Rows are points. Two turns around zero, p and q, are shown by what they do to some points. Where does a point land after both, in the order given? Backwards means that the second turn is done in reverse. Each puzzle has new turns, and all numbers are rounded.

Turn p:
[19 22  6] => [24 14  9]
[10 23  5] => [16 18  7]
[-20  34  13] => [-9 38 13]
[  1 -43   1] => [-14 -41  -2]
[-11 -36 -25] => [-19 -29 -28]
Turn q:
[-25 -32 -36] => [-20 -17 -47]
[-4 14 16] => [-6 10 18]
[ 3 48 -9] => [10 48  6]
[  1 -40  17] => [ -7 -43   4]
[-1  2  5] => [-2  1  5]
[26  8  7] => [25  2 13]
Where do these land?
p, then q: [ 5 31  0] => [17 23 13]
p, then q backwards: [-17  -8   4] => [-18  -3   6]
q, then p: [ 12 -35  11] => [ -8 -38   0]
q, then p backwards: [-12 -26  23] => [ -7 -33  15]
p, then q: [ 11  37 -38] => [ 37  35 -18]

Turn p:
[ 1 29 24  4] => [ 7 15 34  1]
[  6 -36  23 -20] => [  0 -47   4   0]
[  2   1 -34 -16] => [ -3   8 -27 -25]
[-32   6 -17  36] => [-26  31 -13  29]
[23 -1  4 -4] => [22 -7  1 -5]
Turn q:
[-15  -2  23 -19] => [-12 -19  11 -22]
[45 -4  5 26] => [36 11 22 29]
[  5 -31  22   7] => [  1 -29  18  18]
[-23  23 -21   2] => [-20  25 -19 -10]
[-11  13 -29 -16] => [ -3  12 -32 -15]
Where do these land?
q, then p: [  5   3 -22 -10] => [  8  11 -17 -12]
p, then q: [-20  48  14   0] => [-15  11  33 -38]
q, then p: [ 33 -14  -9  11] => [33  6 -6 18]
q, then p: [ -2 -38  17  21] => [ -5 -14  -2  44]
p, then q: [  0 -23 -22   0] => [ -1   2 -29  13]
q, then p: [-16  23  22 -22] => [-17 -19  17 -28]

Turn p:
[ -4  14  10  48 -23  11] => [-14   8  15  39 -25  24]
[ -6   7 -21 -18   1  39] => [-10   3 -13 -21  21  35]
[ -4 -29  17   6   2 -23] => [  4 -24  -3   8 -16 -28]
[  4  -8  28 -22   5 -24] => [  3 -15  19 -13   2 -34]
[-6 13  6 42 11 19] => [-11   3   2  44   7  20]
[ 21   5 -28 -30  15  22] => [ 22   8 -12 -29  30  21]
[  6 -15  11  -7 -13 -42] => [ 13  -4   7  -8 -27 -37]
[-10  13 -23 -19   3  -3] => [ -5  22 -15 -19  10  -1]
Turn q:
[ 16  13   8 -10 -36   3] => [ 13   6  19 -18 -31  -6]
[-25  -4  17  10   8  -5] => [-23 -10   7   4  16 -13]
[-12 -13   7 -24 -12 -18] => [ -2  -8 -10 -29   2 -20]
[ 24 -16  29  -6  20 -32] => [ 24 -34  10 -19  30   6]
[ -4 -20 -33  23  11  24] => [-15  -2 -30  34 -11  20]
[33 18  6 -9 23 22] => [16 18 16 -2  9 40]
[-31  21 -34  15 -14   5] => [-12  29 -13  30 -15 -27]
Where do these land?
q, then p backwards: [  8  -8  33  13 -21  -1] => [  7 -13  34  -7 -19   3]
p, then q backwards: [ -9  -1   3  32 -25  -5] => [  1   1 -13  23 -20  26]
q, then p backwards: [ 13  17 -39 -24  -4   9] => [ 11  11 -45   7  -9 -15]
p, then q: [-7  9 20 20  6 14] => [-23 -13  10  17   6   0]
p, then q: [-22  -7  -3 -48  16 -10] => [ 11  12 -32 -25  32 -15]
p, then q: [ -2 -29  20  25   0  11] => [-16 -34 -12  12 -17   3]
p, then q: [ 19  19 -34 -18  29 -18] => [43 28  3  6 22 15]
